Rows are points. The last column is the point's height on a tilted bowl or saddle (a function of degree 2), plus a little noise. Along how many of its main directions does it bend up, bend down or stay straight?

Points (11 x 3):
0: -0.85 +0.53 +1.09
1: -0.29 -2.35 -1.07
2: +0.96 -2.54 -1.35
3: +0.20 -0.17 +1.07
4: -2.29 +1.68 +0.10
5: +2.10 -2.85 -2.35
6: -2.41 -0.45 -0.33
7: +1.82 +3.56 -1.27
8: +2.74 -0.26 -0.25
9: +0.85 +0.31 +1.11
10: -1.88 -4.15 -5.38
Directions: 0 up, 2 down, 0 straight

Points (9 x 3):
0: -2.28 +1.64 +1.13
1: +0.68 +2.05 -0.11
2: +2.47 -1.77 +1.91
3: +2.17 -1.30 +1.10
4: -2.00 +2.28 +1.21
5: -1.45 -0.62 +0.85
6: -3.22 +4.07 +5.07
7: -1.54 -0.70 +0.97
8: -0.55 +0.50 -0.42
Directions: 2 up, 0 down, 0 straight

Points, 17 rows:
0: +1.98 +0.26 -1.18 -0.85
1: -0.95 +3.39 +0.78 -1.78
2: +0.65 -0.38 -0.30 -0.28
3: +0.50 -1.95 +1.91 -0.58
4: -1.54 +2.17 -3.88 +1.22
5: +0.07 -0.51 +0.52 -0.20
6: +3.18 -0.16 +4.15 -5.42
7: +3.13 -0.40 -1.14 -1.37
8: +1.67 -5.84 -1.52 -3.31
9: -0.15 +1.29 +3.27 -2.87
10: -2.75 -0.56 +0.36 +1.18
11: -1.67 +0.19 +1.26 +0.38
12: +0.40 -0.54 +0.24 -0.25
13: +2.93 -0.90 -0.77 -1.26
14: +2.64 -0.26 +1.53 -2.47
15: -0.59 +0.92 -3.80 +0.60
16: +1.06 -1.47 -2.82 -0.57
Directions: 0 up, 1 down, 2 straight

Points:
0: +3.01 -0.19 -0.78 +1.38
1: +1.66 +0.18 +0.41 +0.70
2: -1.26 -0.52 -0.15 +0.65
3: +1.19 +4.42 +2.12 +2.26
4: +1.01 -0.83 +0.33 +0.49
5: +0.17 +1.61 -2.71 +2.18
6: +0.75 +2.04 +1.52 +1.19
7: +3.14 -2.53 +0.64 +2.10
8: +1.43 +0.71 -2.26 +1.54
9: +0.06 -1.90 -1.19 +0.37
10: +1.39 +2.50 +1.37 +1.11
11: +0.08 +1.60 +3.38 +2.33
12: -2.62 -2.47 +3.43 +2.38
13: -1.08 +1.69 -4.91 +4.89
14: -1.75 -2.60 +0.64 +0.17
15: +0.22 +2.70 -2.56 +2.63
16: +1.35 +0.23 +2.76 +1.38
Directions: 2 up, 0 down, 1 straight

Points:
0: -2.41 -0.24 -0.61 -0.50 +0.70
1: +2.30 +3.04 +0.94 +0.98 -1.76
2: -2.03 +0.25 -2.00 +0.35 +0.91
3: +0.55 +3.66 -3.77 -0.90 +3.50
4: +0.57 +1.01 -0.75 -2.09 +0.54
5: -1.63 +2.01 -1.37 +1.96 +0.12
6: +0.10 +0.89 +1.43 -0.07 -0.52
7: +3.76 +4.73 +1.42 -0.40 -1.28
8: +2.65 +1.21 +0.46 -0.34 -0.91
9: -2.74 +1.23 -3.71 +2.47 +1.54
10: -0.92 -1.32 +0.55 -0.02 -1.16
11: -0.94 -2.16 -1.57 +0.66 -2.40
12: -0.73 -5.25 +0.04 +0.46 -6.39
13: +1.36 +2.88 +2.06 -1.85 -0.51
14: +2.12 +4.18 -1.25 -1.59 +1.52
15: -1.83 -0.12 -1.50 -1.28 +0.83
16: +0.65 -0.52 -1.64 -3.39 +0.05
17: -2.77 +0.18 +0.60 -2.75 +0.37
18: -0.51 -0.54 -0.43 -2.63 -0.63
19: -0.69 -2.06 +2.18 -2.06 -2.27
20: +0.50 +0.83 -0.16 +1.20 -1.17
21: +1.26 -0.14 -3.87 +0.52 -1.49
22: +3.05 +3.81 +1.26 +1.21 -2.42
23: -3.75 -2.69 +2.68 -1.73 -1.05
24: -1.50 -2.91 -1.01 +0.07 -2.82
Directions: 2 up, 2 down, 0 straight

Points:
0: +2.68 +0.96 +2.34 -2.52 -0.17
1: -2.28 +1.80 -0.35 +2.01 -0.81
2: +0.38 +0.07 +3.38 -1.96 -1.25
3: -0.59 -0.56 -0.33 +1.21 -0.18
4: +1.61 -0.37 +1.68 -2.15 -1.09
5: +2.84 -1.87 +3.66 +0.68 +2.47
6: +1.12 +0.65 +4.10 +0.87 +1.05
7: +0.50 +1.11 -0.08 -2.78 -1.06
8: +3.09 -3.35 +0.09 +1.91 +3.41
9: -0.27 +2.02 +0.86 +0.71 -0.87
10: +0.40 -0.73 +1.24 +4.89 +4.01
11: +1.51 -3.05 -0.74 -0.47 +0.32
12: -1.28 -2.69 +0.90 -0.80 -1.45
13: -3.79 -0.20 +3.82 -0.70 -3.08
14: -2.13 +0.29 +0.98 -1.57 -2.59
15: -1.93 -0.58 +0.39 -0.89 -2.06
16: -3.15 +2.95 -0.79 -0.81 -1.50
17: -1.96 -1.96 +2.02 -2.65 -3.07
18: -0.48 +1.54 +1.66 +1.98 -0.38
19: +1.22 +4.09 -2.72 +2.09 +1.57
20: -1.11 -4.08 +1.66 -0.78 -1.02
21: -3.59 +1.36 +1.83 -0.20 -2.83
22: -2.01 +0.84 -0.16 -1.11 -1.87
Directions: 2 up, 0 down, 2 straight
